Each wall is flat, endless, passes through zero and stands at right angles to its row. A trip goes straight from one point to another. List the walls that it crosses, first one first.
In the rows, zero is written as 128.

Walls:
(1): [143 139]
(2): [123 115]
(3): [94 85]
(4): [118 148]
(5): [174 127]
(6): [116 122]
(7): [169  86]
(8): [160 113]
Trips:
[112 153] to [126 105] -> 1, 3, 2, 4, 7, 8
[142 162] to [ 93 149] -> 5, 6, 1, 3
[152 176] to [132 194] -> 8
[136 163] to [ 71 127] -> 5, 6, 1, 3, 2
[137 161] to [169 173] -> 8

Walls:
(1): [121 187  82 164 144 103 155 175 134]
(2): [184 127 119 123 122 134 117 135  64]
(3): [153 123 154 159 112 129 149 153  98]
(4): [153  88 169 121 177 118 140 148 146]
(5): [140 158  88 151 182 115  93 126 106]
(6): [138 152 172 174 126 161 100 112 140]
(7): [117 111 129 114 101 135  93 112 125]
(8): [131 135 118 127 110 203 143 123 159]
(9): [116 117 106 115 121 164  93  79 168]
(10): [135 123 113 173 136 108 112 133 155]
(11): [146 142  71 114 112  99 146 150 109]
Trips:
[133 140 128  95 142 156 112  93 144] to [132 137 113 102 149 158  46 134  84] -> 2, 8
[ 80  88 103 155 134 150 130  95 103] to [ 84 171 123 103 139 115 113 117 149] -> 10, 1, 8

Walls:
(1): [122 112 154 144 150  93 173  92 140 130 123 113  96 135 123 158 112  88
 121  84]
(2): [ 81 116 151  98 182  65 146  91 136 177 140  78 165  77 157  67 109  86
 125 183]
(3): [170 140 171 191 142 153  90 103 138 122 160 141  93 100  99  86 150 143
 140 130]
(4): [113  78 181  99  85 130 149 180 131 142 112 151 140 107 123 155 124 135
 101 194]
(5): [138 161  83 153 116 143 121 133 163 143 126 158 104  93  71 155 125 130
 121 205]
(6): [110 103 167 168 119  83 150  86 116  45 133 131 149 156 142 151 142 149
 113 105]
(7): [162  93 115 134 100 151 192 167 134 126 132 160 160 122 127  88 172 148
 103 112]
(8): [ 54 130  95  82 129 143 112 101  93 110 130 101 154 124 114 115 117 115
  88 172]
(9): [ 78 155 125  94 150  59  75 165 130 114 151 157  87 145 141 133 133 110
 113 161]
Trips:
[ 81 137 124 139 192 163 139 116 107 104 161 116  53 166  90 172 105 164
 126 159] to [103 137 133 147 133 130 116 140 110 121 175  74  95 149 108 107 132 136
 175  86] -> 5, 8
[181 116 128 135 139 126  99 193  87 138  82  75 117 111  61 156  84 138
 208 160] to [136 164 183 101 119 166 125 155 113 144 158 146 118 118 112 109 144 160
 126  96] -> 7, 5
[ 67 135 102 106  90 141 101 155  91  84 123 120 113 128 127  78 159 124
 106 104] to [153 105 166 115 160 152 132 137 120 130 144 109 125 135 131 148 101  96
 114 141] -> 4, 6, 7, 2, 1, 9, 3, 8
[ 80 112 133 141 129 164 151 174 136 144 141 149 102  92 124 104 144 158
 129 154] to [177 105 135 130 125 138 130 124 127  85 149 124 120 134 121 156  78 173
 207 127] -> 2, 8, 9, 6, 7, 4, 5

Walls:
(1): [131 114  75 128 101 108 123  90 149 142 117 147 121 138 156 134  96 112
 147  73  90 106 120 150 141 135 146 139 120 164 150 125 125 125 173 185
 193  58 151 164 142 147 141 140 100 130 106  82]
(2): [125 173 109 117  85 139 100 153 132  95 110 148 128 118 125 162 135 151
 131  78 198 116 142 133 137 123 157 128 110 179 107 126 174 104 143  97
 145 140 138 104 141  75 139 123 155 156 134  97]
(3): [116 100 136  86  97 106  84 156 115 136 132 152 120  85 162 154 106 111
 108  97  93  44 102  96 119  95 136  92 109 148  76 131 130 182 114  44
 117 130 132  96 179 112 131  82 132 139 135  46]
(4): [162 135 120 110 169 153 142 133 145 119 126 108 122 140 199  92 104 114
 148 140 104 135 113 123 151 102 161 134 140  81 142  95 179 137 102 184
  97 158 124 159 180  74 116 109  69 123 154 151]
(5): [ 86 123 115  77 118  88 118 164 143 155  97 133 124 136 133 125  95 147
 130 109  95 155 124 177 138 152 166 135  85 138 115  78 135  96 138  93
 109 107 152 120 115 182 122 152 182 119 122 160]
(6): [ 76 156 107 144 128  87  89 125 147  99 112 113 154 148 138  75  96 153
 142 124 126 117 173 166 123  98 121 116 139 143 136 141 116 105 165 138
 152 134 156  85 120 101  90 146 118 136 126 104]
(7): [125 130 201 150 147 148 105 103 165  90 146 163  92 161 112 100 174  89
  60 108 149 127 109  98 127 131 119  82 160 149 137 125 119 157 171 181
 118 153 112 114 178 114 148 118  87 138 165 134]
(8): [ 87 194 113 100  97 160  78 135 129 121 135 134  71 179 175 138 131 113
  95 115 140 152 177 174 126  86  83 100  92 136 138 122 128 120 139 121
 132 111 140 116 102 106 124 175 138 130 145  86]
(9): [132 120 146  78 151 138 125 152  72 133 146 148  75  92 124 116 128 100
 113 160 114 122 130 116 117 145  96  89 146 132 108 113 146 112  99  77
 112 147  98 152 132 135 123 103 121  86 149 163]
(10): [140 164 162 138 104  98 110  94 129 129 191 100 121 133 128 117 122 159
 104 165 172 110 163 138 123 106 154  86 136 114  62 110 145 126 116 129
 132 108 109 152 196 171 148  73 159 139  99 127]
(11): [142 144 125 159 155 123 122 151 157 100  97 177 128 175 162 186 107 177
 126 118 201 157 136 153 166  68 177 138 116 127 170 125  81 129 133 151
 136  85 115 116 122 126 104 129 201 113 121 116]
(12): [110 133 104 117 154 157 141 140 114 103 195 153 220 145 162 112  94 154
  87 161 149 122 107 169  93  99 150 112 145 117 157 110 106  80 160 159
 118 114 102 102 130 118  96 163  99 150 101 159]
Trips:
[169 119 129 126  70 131 152 142 109 135 118 138 124  59 156 142 133 182
 175 156  89 112  72 152 163  81 165 129 134 131 124 108 185 137 122 101
 122 147 109 111 161  46 111 131  60 108  63  82] to [140  94 106 115 149 131 141 163 145 129 186 148 122 158 177  58  73 183
 155 144 127  85 114 173 139  93 172 133  68 141 156 161 120 129 107 139
 119 143 118  96 103 110 138 162 100 155 135 119] -> 9, 6, 11, 5, 8, 2
[201 128 126 120 110 134 111 106 159  90 125 117 106  96 151  96 105 130
 110 137  88  91  93 160 124 109 109 154 142 109 165 141 117 169 157 113
 138 139 116 132 116 165 116 130 158  93 143 123] to [107  78 122 136 149 109 148 159 198 150 169  98 124 116 154 113 176 100
 148 140 145 158  66 133 106 108 135 146  92 156 146 163 120 141 161 120
 110 106 118 115 109  75 149 177 166 179 141 169] -> 9, 12, 5, 3, 1, 4

Walls:
(1): [159 151 115 133 120  90 124 121  98 161 163 126  95 117 113 149 148 164
 115 142 152 137 107 139 115 186 131 158  92 129 173 115  77 137 129 109
 101 116 101 108 110 111 124 147 149 167  80  72]
(2): [163 142 117  77 153 115 119 115 139 141 160 107 105 121 101  92 106  86
 128  92  62 161 137 147  99 131 176 100  64 132 134 103 109 153  94 130
  94 177 141  98 156  68 103 165  88 120  76  72]
(3): [149 124 116 124  98 159  80 150 101  88 118 142  94 196 146 207 118 100
 140 119  76 145 117 176 136 149 147 129 125 105  83  67 126 111 128  86
  94 139 146 113 162 124 143 198 139 135 110 109]
(4): [133 113 103 170  92 132 157 136 143  98  80 106 160  86 116  78 156 179
 176  98 169 155 119  32 133 117 147 117 128 147 140 135 104 179  95 119
 123 136 122  94 140 143 120 120  51 179 152 124]
(5): [121 156 155 149 121 131 148  90 172 126 156 143  98  78 130  69 169  99
 109 104  84 130 160 170 116 175 126 134 138 116 132  39 109 161 203 124
 102 164 112 143 146 107 106  83 140 129  93 152]
(6): [111 102 122 158 116 175  85 132 143 142 122 139 130 191 154 144 149 139
 126 111 169 144 101 153 183 112  95 182  81 119 125 137 173 111  87 102
 134 104 158 140 136 175 106 119 172 152 155 153]
Trips:
[148 140 151  82 119 119 155 170 105 157 121 150 170 121  94 138 103 155
 127 133  94 111 148 146 141 144 112 184 160 114 126 106 113 104  82 142
 149 116 149 131  99 180 161 117 117 152  93  60] to [106  97 145  91 112 126 146 147 181 132 100 184  89 108 125 186 110 123
 113 138 178 122  99 159  81  70  98 121 115 110 127 186 106 136 128 157
 123 159 177 135 172 122 151  79 119 108 129 120] -> 3, 1, 6
[146 120 115 165 182 127 168 132 114 162 146 121 153 122 130 140 108  93
 143  86 130  94  61 147 134 113 154 111  67  72 114 172 113 171  93 137
 121 109 143 127  82 160 127  78 147  45 131 124] to [184 154 129 158 130 136 178 132 133 124  93 162 148 125 141 126 146  88
 120 131 132 110 125 173 179 120 107 119  99 167 134 133 154 127 177  97
 109 125 109 123 103 118 166 152  74  92 137 141] -> 2, 5, 6, 3
[118 175 110 169 141  93  98 135  86  88 148  81 109 116  78 141 131  97
 168  94 137  80 164 125  58 115 114 103 175  87 134  91 137 130 117 158
 100 120 154 132 138  92 125  99 171 136 108 136] to [124  83 124 139 173 114 149 150 143 120 104 122 166  89 144  64 158 158
 136 127 138 137  86 141 117 142 167  89 158 135  71 126  68 107 139 142
 177  64 130 152  60 102 187 124 149 113 108 108] -> 3, 2, 4, 1, 5
[168  91 160 158 137 153 113 138 143 141  73 141 121  99 101 124 133 134
 139 119 169 119 156 150 114 106 167 126 148 120 121 124 112  87 113 148
 132 124 121 127  91 100  96 132  97  98  90 134] to [ 81 185  99  93 131 163 112 114 116 131 111  92 155 115 113 129 103 116
 127  92 150  79 126 108 114 110 141  76 120 172  77 116  91 150 161 105
 167 147 122 152 150 167 100 111 152 193 176 192] -> 2, 5, 6
[112 120 159  67 154 110 176 141 173  88  78 118  85 139 158 134 200 172
 142 136 143 124 136 132  74 127 130 106  99 182 144 122 132  93  80 141
 113 129 112 106 156 128 110 113 134 125 126  77] to [165 151  94 146  92 150  95 192 126 122 118 119 137 177 162 158 124 164
 138 116 100 126 133  87 127 184 174  96 159 121 157 148 127 166 113 133
 108 118 118 137 109 165 120 155 134 101  83 142] -> 3, 2
[111 117 129 111  94 113 108 104 101  86 130 124 110 136  89 145 108 113
 109 161 100 106 178 151 153 186 120 105 169  86 167 138 113 138 140 111
 154 181  90 153 131 110 156  86 104 128 133 100] to [119  82 104 108 114  81 116 115 120 132 127  93 161 136 126 118 149 120
 120  69 205 149 128 163 148 171  86 117 122 138 155  79 177 159 103 162
 156 145 170 111 101 130 120 116 147 203 115  98] -> 3, 4, 6
[175 167 106 146 147 141 165 143 116 157 226 174 137 123 123  69 112 134
 114 184 119  93 183 118  94 137 156  93 138 122 143 145 113 146 142 121
 116 152 153  99 143 135 146 147 148 141 108 115] to [117 141 150 105 131  89  98 120 115 119 178 132 160 108 109 107 128 143
 152  99 154  99 156  72 162 101 176 179 137 148 148 181 104 105 124 115
  50 136  80 152  93 151  96 152 119 123 153 131] -> 4, 5, 2
[120 204  47 155  86 106  68 150 128 152 196 146 141 133  98 156 133 132
 166 125 154 111 116 104 113 127  95 157 122 113 111 122 143 115  77  97
 110 111 117 154 111 176  84 156  95 109 136 154] to [103 105 145 153  83 172 124 131  78 104 123 141  96 129 115 108 153 126
 137  88 120  80 131  83 133 108 104 111 155 112 108 169 137 129 138 164
 128  98 142 139 125  97 102 154 149  93 139 175] -> 1, 3
[143 126 141  95 112 144  94 123 157 127 124 155 107 126  69 144 203  69
  89 121  99 157 162 151 120  43 191 132 152 110 199 100  94 125 174 132
  67 125 131 154  82 106 117 112 135 106 138 147] to [162 182 170  75 181 142 119 160 115  65  93 189 172 134 100 188 144 133
  89 150 105 100 138  96  99 193 139  83  81 170 150 114 147 156 140  51
 109 104 108 172 156 106 116 139  61 138 126 174] -> 1, 4

Walls:
(1): [120  76  91 160  92 122 153 142  91 113 194 145 144  80  99 198 126  85
 106 123  99  82 137 119 101 146 140 161 108  92 102  90 192 134 138 145
  94 100 150 171  82 158 100 128 134 175 116 144]
(2): [187 142  81 105 161 123 100 159  63 171 143 141 112  92 106 105 142 174
 132 130 120 118 166 110 168 147 203 134 143 154 192 157 131 143  75 178
 126 140 102  55 142 136  93 130 183 120 165 112]
(3): [124 124 121 143 146 133 111 162 156 153 142 133 209 127 143 163 142 157
 125 139 106 171 132 116  96 103 136 115 128 133 110  93  89 126 186 178
 173 197 156 108  83 121 110 141 108 120  62 171]
(4): [127 140 159 109  95 155 174 174 128 163 124 100  97  89 145 137 137 100
 126  87 110 109 134 176 138 149 116  71  95 107 117 140 157 141 118 103
 110  68 124  90 137 134 178 127 129  95 171  94]
(5): [134 152 143 107  92 113 190 123 130 120 136 133 167 144 160 143  95 126
 106 127 153  93 155 130 158 189 155 115  69 121 111 226 133 131 150 185
 120 124 125 100  84  92 112 139  66  95 107 158]
(6): [139 107 112 116  93 188 123 131 186 152 127 125  93 132 157 164  99 145
 143  73 167 128 126  72  84 127 175 179 131 138 126 120 152  86 161 185
  81 112 133 161 149 136 185 185 142 212 132 141]
(7): [108  98 100 123 129 151  82 151 138 108 181 136 108 158 163 109 188 100
 131 135 109 148  68 109 139 107 166 154 107 178 143 145 135 150  76 102
 100 136 150 120 107 130 113 112 140 142 119 141]
(8): [137 190 135 104  87  97  99 119  78 138  99 148 125 160 127 156 112  74
  58 125 149 122 125 146 102 103 155 138 166 144 108 102 124 128 112 119
 110 122 128 131 152 116 175 140 139  96 206 112]
(9): [ 90 121 119 122 139 146 122 111 108 100 149 174 119 141 114 151 115 109
  89 112 110  81 138 107 121 105 110 121 183 174 147 117 153 199 166 184
 129 135 143 108 209 153 145 115 118 171 179  76]
(10): [150 138 111 100 121  93 150 161 115 136 123  86 174 112 164 146 111 118
 111  89 122 108 101 172 133  99 140  98 165 144 106 122  49 166  86  85
 118 163 123 171 110  48 152 136 196 157 162 182]
(11): [134 109 119 179 170 139 148 100 111 141 166 125 154 162 105 114 127 140
  85 111 128 124  95 132 160 115 168 142 157 131 142 145 139 150 163 122
 138 132 131 168 111 132 120  89 105  73 172 120]
Trips:
[128  91 101 138 132 118 134 159 217  94 119  78 121 120  83 144 119 125
  97  78 104 173  84 122  82 115 116  81 154 132  87 143 136 158 137  84
 150 156 126 173 152 143 158  96 162 132 140 112] to [117 118 101 172  97 171 126 180 134 168 131 165 124 127  75 113 128  86
 105 119 151 138  94 131 112 147 128  90 184 132 100 110 162 105 126 136
 126 170 145 123 137 169  90 174 130  83 128 153] -> 1, 8, 10, 2
[120 185 132 157 134 152  94 136 131  96 157 130 117 158 155 135 120 114
 102 127 128 101 110 188 149 137 161 133 177 169 174  91 152 149 132 176
 156 153 148 128 126 156 166 108 107 143 128 136] to [134 150 137 108 172 117 137 122 144 127  72 114  89 165 147 165 135  97
 167 152 141 132 126  70  98 106  86 151 100 165 157 133 109 157 130 144
 153 111 133 144 108 125 106 127  77 151 132 168] -> 2, 11, 5, 8

Walls:
(1): [132 125 148 137 149  98 171  91 136 151 175 110 156 102 112 150 121 119
 148 141 185 129 148 122 105 140 140 126 146  52 109 143 117  55 179 131
 142 141  99 104 139 106 109 102 186 124 135 203]
(2): [171 145 174 155 151 128 166 119 171 139 131 117 121  82  99 153 107 160
  53 129 120  95 152 155  73  82 118 135 154 131 100 114 151 130 115  80
 147  96 184 117 131 150 109 103 116 164 124 158]
(3): [ 94 118 145  90 184 149  94 137 176  61 167  83 153 151 109 120 108 111
  97 127  77 131 147 120 173 135 153 160 120 147  90 130 139 108  93  86
 126  90  77  88  84 104  92  97 131 159  93 129]
(4): [124 179 127 105 125 163 114 113 157 139 125 142 134  88 128 108 152 129
 157 129 157 113 131 134 163 149  92 163  82 123 132  72  82 110  99  89
 149 139 151  92 150 125 105 146 128 117 125 100]
(5): [103 161 131 113 110 133 161 147 139  97 170  80 135 152 146 138 150 143
 105 128 151 122  81 159 112 121 211 131 142 120 112 137 123  88 101  39
 118 145 107 143 107 118 168 139 130  88  99 156]
(6): [116 144 154 106 127 151 141  90 120 132 131 104 155 152 151  80 156  98
 113 118 158 106 118 127 122 124 194 122 129 125 108 110 140 155 123 109
 135 140 136 126 147 110 116 138 141 105 139 160]
Trips:
[183 128 113  65  92 131 170 153 174 139 138 149 145 110 137 115  87  87
 222 143 124  84 138 126 149 148  97 190 149 197  66 145 102 191 122 122
 128 166  74 134 185 103 126 128  92  99 171 113] to [ 92  65 164 120  99 162  89 123 120  88 124 130 169  93 177 135 140 117
 163  73 143 103 146  77  77 104  92  94  99 141 113 129 104 152 151  67
 149 156 151 129 136 131 158 118  82 131  80 128] -> 5
[121 147 145 150 131 111 144 134 132 104 136  82 138 120 108  89 118 135
 171 154 132 173 115  93 171 103 128  67 117 146 117  67  74 133 133 118
 118 142 116 164  85 128 143 120 128 129 164 145] to [109 135 126 167 114 105 116 153 155 152 179  76 104 124 189 116 155 140
 114 159  92 129 143 155 121  86 128 155 118 135 127 172 129  95 156 143
  92 104 149 119 147  93  70 186 107 123 150 121] -> 4, 6, 2
[149 112  68 142 111 107  87 129 102 138 126 111 164 133 149  90 113 154
 227 154  82 157  96 122 122  48 122 154 101  83 130 145 162 105 170 135
 164 133 146 161 173 135 137 183 143 130 133 142] to [108  96 119  97 103 127 164 100 140 145 158 149 107 119 141 161 185 112
 115 188  92 103 114 175  65 151 167 131 107 113 123 125 101 106 127 121
 112 108 190 121 109  95 102  96 174 167 142 105] -> 5, 6, 2, 4
[151 126 177 144 101  70 110 157 131 142 106 139  83 133 131 123 150 118
  89 150 123  81 156 147 105 130 114 152 119  86 127  97 171 124 123 115
 156 126 114 124 143 104 110 132  94 135 156 160] to [138 174 145 125 143 122 149 104 130 158 184 130 128  96 116 152 163 106
 100 123 167  92 125 113  78 135 104  93 142 130 163 180 113 119 107 101
 115 109 132  80 135 170 139 121 102 140 111  68] -> 4, 6, 5
[120 167 106 126 159 139 111 133 157 118  55 110 131 106 167 177 182 194
 141 144  70 150 115 126 105  84 118 134 159  77  91 146  96 113 143 121
 107 145 121 122 103 116 131 168 163 124 157 132] to [116  89 140 157 136 102 100  99 104 119 136 189 146  68  96 104 150 129
 141 169 138 147 169 173 127 124 134 122 121 192 101 106 111  77 170 159
 160  83 151 171 122  95 105 146 154 120 154 114] -> 5
[ 91 107 166 175 106 108 100  78 104  71 104 137 105 131 137 135 129 151
 100 153 117 156 113 128 161 132 119  96 178 201 112 123 131 102 111 106
  68 118 158 118 130 142 122  84 113 180 172 169] to [130 121 133 116  94  99 118 203 102 123 177 100 125 183 109 194  91  67
 107 175  68  86 171 140 144 145 165 150 175 175  92 121 111 131  89  87
 155  73 149 135 111 119 103 118 194 173 162 136] -> 5
[111 127 146 173 172 149 193 125 147 139 140 118  99 169 166  94 125 115
  94 103 141 126  87 140  94 126 133 156 120  83  98 132 104 127 111  96
 181  75 114 132 117 160 208 113 109 145 135 126] to [160 132 167 126 117 176 122 155 131 107  83 119 119 118 151 103 192 108
 121 120 132 144 127 127 165 106 108  89  78 155 165 110  73 153 112 161
 171  75 111 142 118 102 168 124 139 143  68 150] -> 1, 4, 2, 5
[155 153 165  57 127 142  50 142  70 111 157  99 162  80 117 117 150 123
 171 165 138 119  94  74 185 151 168 144 125  87 160 118 113 151  96 144
 128 144  71 164 130  88 162 123  65 151  72 183] to [120 112  92 172 104 142  75 104 153 127 146 137 167 142 174 130 122  99
  97 140 137 200 125 121 198 126 149 117 129 159 154 138  99 132 119 120
 145 160 116 116 160 146 125 171 141 173 140 135] -> 1, 5
